Rows are points. The points of each table are mixes of a few directions, plus a little noise. Count the directions of each table, and those that both share. Where both have some left over, give the other angles between the two spaces (their principal angles), to ten degrees, smallest first.

First (7 x 3):
[[  6  17  22]
 [  6  11  16]
 [ -6 -12 -15]
 [ -2  -8  -9]
 [-17 -45 -60]
 [ 13  33  45]
 [  0  -1   0]]
Second:
[[ 31  20 -25]
 [ 37  25 -29]
 [-40 -27  32]
 [-24 -16  19]
 [  1   0  -1]
 [-21 -14  18]
 [ 17  12 -14]]
Directions: first 1, second 1, shared 0; angles 90

First, 8 rows:
[[-22  34   0   2  -7  -2]
 [-21 -60 -10  -6 -27 -35]
 [  8 -17   0  -2   1  -1]
 [ 21  50   8   5  23  31]
 [ 25 -60  -1  -5   3  -7]
 [ 12  42   6   5  17  23]
 [-36  35  -2   1 -16 -11]
 [ 15 -26   0  -3   5   0]]
Second:
[[-21  20   9  -2  22  -2]
 [ -9   5   6   1  10   0]
 [-33  18  25 -10  -8   0]
 [ 31  17 -48 -19  -3  -7]
 [  5 -55  35  41   5   9]
 [ 12  30 -36 -35 -29  -6]
 [ 18 -38   7  25   1   5]]
Directions: first 2, second 3, shared 0; angles 30, 60

First:
[[  3   3   2   8   0   4  -3   2  -8]
 [ 23  24  17  50   1  27 -13   6 -60]
 [ -4  -4  -3  -9  -1  -5   2  -2  11]
 [  4   6   4  11   1   7  -3   1 -12]
 [-15 -16 -11 -34  -1 -19   9  -5  41]
 [-11 -12  -9 -24  -1 -13   6  -3  28]
 [  0   0   0   0   0  -1   0   0  -1]]
Second (7 x 9):
[[-15   8  -2  -7  11 -10  14   1  25]
 [-10 -14  -9 -26  -2 -14   5  -3  29]
 [ -8  47  16  46  27  12  15  11 -16]
 [ 11 -31  -8 -24 -21  -2 -15  -7  -2]
 [ -7  -1  -3  -8   2  -6   5  -1  14]
 [ 16  -5   3  10 -10  12 -14  -1 -28]
 [ 12  -3   3   9  -7   9 -10   0 -21]]
Directions: first 1, second 2, shared 1

First, 10 rows:
[[ -2   1  -1   0   3  -1   1   1   0   3   5   0]
 [ -8   4  -3   0   6  -3   2   3   2  11  13   1]
 [  3  -1   0   0  -2   0   0   0   0  -3  -4  -1]
 [-24  12  -8   1  19 -10   7   9   5  33  41   3]
 [  7  -4   2   0  -5   3  -2  -4  -1  -9 -12  -1]
 [ 18 -10   6   0 -15   8  -6  -8  -4 -26 -32  -2]
 [ -9   5  -3   0   7  -4   3   4   2  12  15   1]
 [ -4   2  -1   0   4  -2   2   2   1   6   8   1]
 [ 34 -19  10  -1 -28  15 -10 -15  -8 -47 -60  -4]
 [-15   9  -5   1  12  -6   5   7   3  21  26   2]]
Second, 8 rows:
[[ 28   8  10  25 -12   6   4 -20 -18  12 -20   4]
 [  0   2 -17 -14   8 -12  12  -3  12 -30  13   1]
 [ -8  -9 -12  -8   5  -6  18   1   9   8  17   9]
 [-13  -1  -6  -8  14   1   4  10   8  12  29   8]
 [-10   2  -2  10  -2  -4   5  -7 -11  14 -13  -5]
 [ -3  20   7  17  10  16 -17 -10 -24 -10 -11  -6]
 [  1  -2   7 -19 -12 -19 -15  21  24 -10  -1 -17]
 [  5 -20  12  -3 -10  18 -11   7   0   3 -14   6]]
Directions: first 1, second 6, shared 1

First, 10 rows:
[[  3 -37 -27 -36 -26  38  -2 -21  22 -22 -18   9  34  46   5  -6  21  25]
 [ 12  41   1  31  -6  -7   7   6  -9   5  -5  16   3  -5   6 -10 -19   9]
 [  1   5   3  11 -11   9  -5  11   5  -9 -34 -36 -23  -5   2   1   2 -60]
 [ -7 -24   6 -15   6 -16   0  -8  -5  21  27 -18   5 -25  -3   5  -6  -5]
 [ -5  24  14  40  24 -20   1  16  -6  -2  17  21 -19 -11  -3   4  -7  14]
 [  5  10   2 -38  11  -4   2  -2 -19  19  11   0  -4 -10 -10   4   2  10]
 [ -5   2   3  29  13 -12   4   3   5  -8  25  36   7   7   2   0  -1  45]
 [ -2 -16   0 -17  -1   0  -1  -4   1   6   4 -12   2  -5  -1   3   3  -8]
 [  5 -12  -8 -25 -21  16  -2  -7   3   3 -22 -29   7   0   2  -2   1 -33]
 [ -5   6   5  23   8  -1  -2   8   6 -14  -3  10 -12   7   1   1   5   3]]
Second, 8 rows:
[[  2  30   5 -10  21  10  -3  15 -11 -16 -14  24 -27  19 -13   6  19  17]
 [ -3 -43  -9  22 -34  -5   2 -19  22  10   7 -32  36 -16  20  -8 -20 -27]
 [ -1   1   0   0   1   0   0   2   0  -3  -1   2  -1   3  -2   0   1   1]
 [ -1  -1  -8  30 -15  27  -4   7  25 -41 -39   6  -4  39   8  -6  16 -12]
 [  0   0   6 -17   9 -16   3  -4 -14  24  23  -4   2 -22  -6   3  -9   6]
 [  2   7   7 -25  16 -20   3  -3 -23  30  28   0  -2 -27 -10   5  -9  13]
 [  1  23   0   2  12  15  -4  13   1 -25 -23  20 -21  27  -6   3  18   9]
 [ -2 -20   1  -1 -10 -12   3 -11  -1  21  20 -17  19 -22   6  -2 -16  -7]]
Directions: first 5, second 2, shared 2

First, 10 rows:
[[  5  -9 -16   6   4  12   8  -1  10 -37   5  -9  11   0   4  -4   6  13
    1   2  -5   7  -7  13]
 [ -1   0  11 -12  -2  -8 -15   0 -19  26   1  14  -3  -3  -7   2 -18  -8
    4   1  19   1   7  -7]
 [  3  -2 -14  10   3  11  13   0  15 -30   0 -13   5   2   7  -3  15  10
   -5   0 -16   1  -8   9]
 [ -1   8  -8  16   0   5  19   0  23 -17  -6 -18  -4   4   9   0  25   5
  -11  -4 -31  -8  -8   2]
 [ -8  14  25  -7  -6 -19 -10   2 -12  56 -10  11 -18   0  -4   5  -8 -18
   -3  -3   4 -12  11 -19]
 [ 10 -27 -16 -18   7  12 -18  -1 -22 -40  21  14  28  -5  -8  -7 -29  17
   21  11  43  25   0  17]
 [ -6  12  15   0  -4 -11  -1   1  -1  33  -8   2 -12   1   0   4   2 -11
   -6  -4  -7 -10   6 -12]
 [ -7  18  21   2  -6 -16   0   2  -2  49 -13   3 -20   1  -1   6   4 -18
   -8  -6 -12 -15   6 -17]
 [ -3  10   2   9  -1  -2  10   0  13   7  -8  -9  -9   2   5   2  15  -2
   -8  -3 -21  -9  -2  -5]
 [  9 -22 -20  -8   6  15  -6  -2  -8 -46  16   4  24  -3  -2  -6 -14  18
   13   8  24  20  -5  17]]
Second, 8 rows:
[[  1  14   4  -9  -6   7  19  -9   6  -7   6  -4   2  -2  10   7  13  13
    4 -15 -36  11   1   4]
 [ -6   3   3  -1   0  -8 -10   1 -14  14 -12   3  -2 -18  -8   0   0  -7
   -4   0   8 -19  19  -2]
 [ -5  -9  -1   5  -2  -2  -8   4   5  -7  -3  -6   0  -5   0  -1  -8  -4
    4   7   8 -10  -1  -2]
 [ 11  -4  -6   4  14  -3  -9   5 -14  20   0  16  -1  19 -12  -7  -4  -9
  -11   9  35  12  -7  -2]
 [-17  -6   6   2 -13  -6  -8   2   8 -14 -11 -16  -1 -29   4   3  -6  -2
   11   1 -11 -32  15  -2]
 [-10  13   9 -10 -16   4  18 -10  12 -18  -1 -16   2 -24  15  11  12  15
   11 -18 -52 -10  14   3]
 [ -5 -10  -1   5  -5   0  -5   3  11 -15   0  -8   0  -2   4  -1  -8  -1
    7   6   2  -7  -6  -1]
 [ 31  -2 -15   5  29   8   3   3 -14  27  18  32   0  60 -13 -10   2  -4
  -21   9  45  55 -35   0]]
Directions: first 2, second 3, shared 0; angles 40, 60

First (9 x 32):
[[-23  26 -23 -26  48   1  36  38 -12  60 -16  28 -13  32 -33  24  44  19
  -12  -9  -3   1   9  -4 -19   9  34 -26 -19  10 -25  14]
 [ 20 -23  21  24 -43  -1 -30 -34  11 -52  15 -26  11 -28  30 -21 -38 -17
   11   7   3  -2  -8   3  17  -8 -30  23  17  -8  23 -12]
 [ 10 -10  10  11 -21  -1 -16 -16   5 -25   8 -13   6 -13  15 -10 -19  -8
    6   3   1   0  -4   2   8  -4 -15  12   9  -4  11  -6]
 [  1  -2   2   2  -4   0  -2  -3   0  -5   1  -2   1  -3   2  -2  -3  -1
    2   1   1   0  -1   1   1   0  -2   2   2   0   2   0]
 [ -7   7  -7  -8  14   0  11  12  -4  17  -5   9  -4   9 -10   8  13   6
   -4  -2  -1   1   3  -1  -5   3  10  -7  -5   3  -7   5]
 [ -5   5  -5  -5   8   0   6   7  -2  10  -3   5  -2   6  -6   5   8   3
   -2  -2  -1   0   2  -1  -4   2   5  -4  -3   1  -4   3]
 [ -1   1  -1  -1   1   0   0   1   1   2   0   1  -1   1   0   1   1   1
    0  -1   0   0   0   0  -1   0   0   0  -1   1   0  -1]
 [  3  -4   4   4  -6  -1  -5  -6   2  -9   2  -5   2  -5   4  -3  -6  -3
    1   1   0   0  -1   1   3  -2  -4   4   3  -2   3  -2]
 [ -1   0   0   0   1   0   1   1   0   1  -1   0   0   0  -1   1   0   0
    0  -1   0   0   0   0  -1   0   2   0  -1   1  -1   1]]
Second:
[[ -4  -3  -6   8  -1  -4   3  -7  -4  -8  -6   0  -3  11   6 -10   7  10
   -5  -8  -9   4   1  -8  -3 -11  10  -9  -3  -8 -13  -2]
 [ -7  -3  -7   4  -8 -16  -1  13  -7 -10  10  15   1  -4   5   7  22  10
   15   6 -16  -1   1 -19   8  -2 -24 -13  31  -1 -17  -3]
 [  1  -5  -6  -1   2   2  -5   8 -10   4  14  12   5 -16   0  24   2 -11
   13  16  15 -13   5 -12   1   1 -28   6  20   3   1  -8]
 [ -7   7  12 -16  16  16   1  -3  -6  25   0  -4  -1  -3 -18  14 -16 -20
   -7  19  11   4   4  18  -1   6  -7  11 -10  15  24  -1]
 [ -7 -10 -11   1  30  28   4 -26 -29  21  -5   1   0   5  -7  21 -21 -22
  -15  17  30  -7  12  -6 -19 -28   2  10 -22  -2   5 -20]
 [-18   4  -2   4  -3 -17  10  -3  -5 -11 -10   2  -8  25   1 -23  21  22
   -7  -8 -42  23   0  -7   7 -13   9 -27   6  -4 -21   4]
 [ 20   1   4   7 -17  -4  -6   2  26 -15  -5 -13   1  -4  11 -20  -6   9
    0 -24   6  -5 -10  11  -1  14  26   9 -15  -8   3  13]
 [ 21  -4  -2   8 -19  -4  -9   9  20 -16   6  -2   5 -16  13  -3  -1   4
   11 -15  15 -15  -7  -1   0  14   4  10   3  -8  -1   6]
 [ 26   8  19  -7 -15   6 -11  10  37   1   0 -19   5 -18   0 -10 -21  -7
    2 -15  23 -10 -12  31   1  35  19  26 -20   5  30  19]
 [ -7  -2  -4   0  12   7   4 -10 -12   7  -4   1  -2   8  -4   3  -4  -5
   -7   6   2   3   5  -2  -5 -12   2  -2  -7   0  -1  -6]
 [-20   6   3  -6   2 -13   7   5 -10   2  -1   8  -6  13  -7  -4  18  10
    0   8 -34  18   2  -4  10  -5 -12 -20  17   7  -9   1]]
Directions: first 1, second 4, shared 0; angles 60

First, 9 rows:
[[  4  -4  -1   0  -2  -2   2   3  -1  -2  -3  -1   4  -1   3  -1  -3   3
   -2   0  -3   5  -1  -4   1   1   2   2   2   2   0  -4]
 [ -6   9   5  -7  -5 -10  -7  -2  -9  15   7 -13 -20  -1   0   6  -9   7
    5  18  21 -10  12  19   0   9  -7 -10 -18  -2   0  12]
 [ -6   5   4   2  12  -2  -4 -13  11   3   4  10  -1   1  -6  -3   2 -13
   -3  -7   2   1   1   2   4  -5  -5   0   5  -4  -3  -4]
 [ -2  17   1   3  28  15   1 -10  26  -9  -7   6 -10   2 -10  10  20 -36
   -8  -7   2 -22  -1  11  11 -11 -17  -6   9   1   2 -19]
 [ -8   6   2   3   7   3  -5 -10   6   2   6   8  -2   3  -7  -2   6  -9
    2  -6   2  -4   0   3  -1  -5  -3   0   1  -5  -2   4]
 [ 15   3   8   4  44  -6  11 -13  45 -14 -21  17  10  -9  -3   3  -1 -48
  -31 -16  -7  14  -4  -8  32 -11 -16   5  36   9  -5 -60]
 [ 12 -13 -13   1 -22  18  11  26 -18 -16 -10 -11  12   2  10   3  10  20
    7   0 -20  -4 -11 -14 -13   2  13   4  -2   7   8   7]
 [  5  -6  -5  -5 -24   0   2  17 -23   3   0 -18  -4   0   9   4  -6  26
    9  15   3  -4   2   2  -9  10   7  -3 -16   3   4  16]
 [-12 -17  -1  -1 -39 -15 -11   2 -37  19  23   1  11   4   4 -20 -20  50
   20   3   0  24   2 -11 -25   9  25   7 -19 -11  -4  47]]
Second, 11 rows:
[[ -6  -7  -5   9   3   7  -4  21   9 -16 -16 -30 -12  -7  -6  -4  -4  11
   -4  11  -3  -4 -22  -6 -11 -10  11  15  -7   1  -5   1]
 [-25   8  -4  -9   0   8 -17  22  -8  -4   2  25  16  -4  -5 -12 -14  -7
    3 -10  -1 -16 -14  21 -24  12 -16  15 -11 -22  -2   0]
 [ 13  10   7 -10  -1 -10   7 -31 -11  20  16  36  12   7   9   4   7 -12
    2 -13   5   5  27   1  17  11 -10 -24  11   4   6   1]
 [ 12  -1  -1  11  16  -1   4   6  10 -19 -36 -33 -29 -14  -4 -11   5  17
  -20  11   4  -7 -25 -35   3 -16  25  -7   1  24  -7  12]
 [ 18 -10   4   5  -9  -6  15 -21   4  11  17 -13  -2  11   7  19  11   0
    8   7  -2  21  25  -2  22  -5   5  -7   9   9   5  -8]
 [-19  17  -1 -14   6   4 -16  11 -13   0  -3  41  16  -6  -3 -18 -12 -10
   -3 -17   4 -21 -12  13 -19  16 -17   0  -7 -16  -1   7]
 [ 19  -8   2  11   3  -5  12 -11  10  -4 -10 -31 -19   0   2   7  11  11
   -6  12   1  11   3 -22  17 -14  19  -8   7  21  -1   1]
 [ 10 -15  -2  14  -3   1   9   3  14  -9  -6 -44 -18   1  -1  11   6  13
    0  18  -4  12  -3 -12   8 -16  18   8   1  12  -2  -4]
 [  7 -11   1   6  -8  -1   8  -5   6   3  11 -19  -3   7   2  14   5   3
    7   8  -4  14  12   2   9  -6   4   4   3   2   2  -8]
 [-16  17  -1 -13   8   2 -14   8 -13   0  -6  40  14  -7  -3 -19 -10  -9
   -5 -17   5 -21 -11   8 -17  15 -15  -3  -5 -12  -2   8]
 [-12   1   1 -10 -14   2  -4  -3  -9  16  31  29  26  11   3   9  -5 -15
   17 -10  -4   5  20  31  -4  14 -22   8  -2 -22   6 -11]]
Directions: first 4, second 3, shared 0; angles 60, 70, 80

First (8 x 32):
[[ 37  33 -42 -15  30 -13   3 -28   3  -8  15 -10  25   1 -35  30 -14 -18
    3 -52   9  10  26  32  31  10  37 -14  55  50 -22 -15]
 [ 23 -10 -20 -12   2  11 -21   5  17   1  -3   3   1  -9 -15 -28  -1  38
   21 -11  -3 -19  -3   3 -23  17 -22  -8  -4  -7  -7   2]
 [-18  -5  18   8  -8  -1   7   5  -7   2  -3   1  -7   3  14   2   4  -9
   -8  17  -1   4  -6  -9   1  -9  -1   7 -12 -10   8   3]
 [-17  -9  18   7 -11   2   3   9  -4   3  -5   3  -8   1  15  -5   5  -1
   -5  20  -2   0  -8 -12  -6  -7  -9   6 -18 -16   9   5]
 [-12   5  10   6  -1  -5  10  -2  -9   0   1  -2   0   4   7  14   1 -19
  -11   6   2  10   1  -1  11  -8  11   4   2   3   4  -1]
 [ 19  -5 -17 -10   4   7 -15   2  13   0  -1   1   2  -6 -13 -18  -2  26
   16 -11  -2 -13   0   5 -15  13 -13  -7   1  -1  -7   1]
 [-47 -20  49  21 -26   4  12  20 -14   6 -10   6 -21   4  39  -6  12 -11
  -17  51  -5   4 -20 -29  -9 -20 -16  18 -42 -37  23  11]
 [ 13  12 -15  -5  11  -5   1 -10   1  -3   5  -4   9   1 -12  11  -5  -6
    1 -19   3   4   9  12  11   4  13  -5  19  18  -8  -5]]
Second, 11 rows:
[[ 19  -7 -14 -14  21  -7 -22   1  19   3   9   4  21  -7 -25   4  -2  21
   15 -14  -1   8 -15  12  18   9  -4 -12  12  12 -11  -8]
 [-24   8  18  15 -16   0  25  -3 -21  -1  -5  -4 -15   9  24   8   2 -30
  -20  15   2   3  10 -11  -2 -14  12  12  -7  -6  11   4]
 [-12   4  10   7  -6  -2  11  -2 -10   0  -1  -2  -5   4  10   8   1 -17
  -10   7   2   4   4  -4   4  -7   7   5  -1  -1   5   1]
 [  5  -1  -6   0 -14  13   1   2  -2  -2  -8  -1 -14  -1   7 -24   0  13
    5   2  -1 -20  10  -6 -31   6 -12   2 -10 -13   2   8]
 [ 27  -9 -24 -13  -3  16 -20   5  17  -1  -6   2  -5  -9 -12 -38  -2  43
   24 -13  -4 -28   2   1 -36  20 -25  -8  -6 -11  -8   6]
 [-32  12  24  21 -29   6  35  -2 -30  -3 -11  -5 -27  13  36   3   2 -38
  -25  22   2  -4  20 -18 -15 -17  12  18 -14 -14  16  10]
 [ 11  -4  -7  -9  22 -10 -16   0  15   2  10   2  20  -5 -21  13  -1   9
    9 -10   0  14 -14  11  25   3   2  -9  12  14  -8  -9]
 [ 34 -12 -25 -22  29  -5 -37   3  32   3  10   6  27 -13 -38  -4  -3  41
   27 -23  -3   3 -19  18  15  17 -13 -18  14  14 -17 -10]
 [  6  -2  -8   0 -15  14   0   3  -1  -1  -9   0 -15  -1   7 -27   0  16
    6   1  -1 -23  10  -6 -33   8 -14   1 -11 -14   2   8]
 [ -3   1   7  -4  31 -25  -8  -4   8   3  18   2  31  -1 -19  45  -1 -18
   -5  -6   2  39 -22  15  60  -9  21  -6  22  27  -6 -16]
 [-30  11  24  19 -21   0  31  -4 -26  -2  -7  -4 -19  12  31  11   2 -39
  -25  20   3   4  14 -13  -3 -17  15  15  -9  -8  14   6]]
Directions: first 2, second 2, shared 1; angles 50
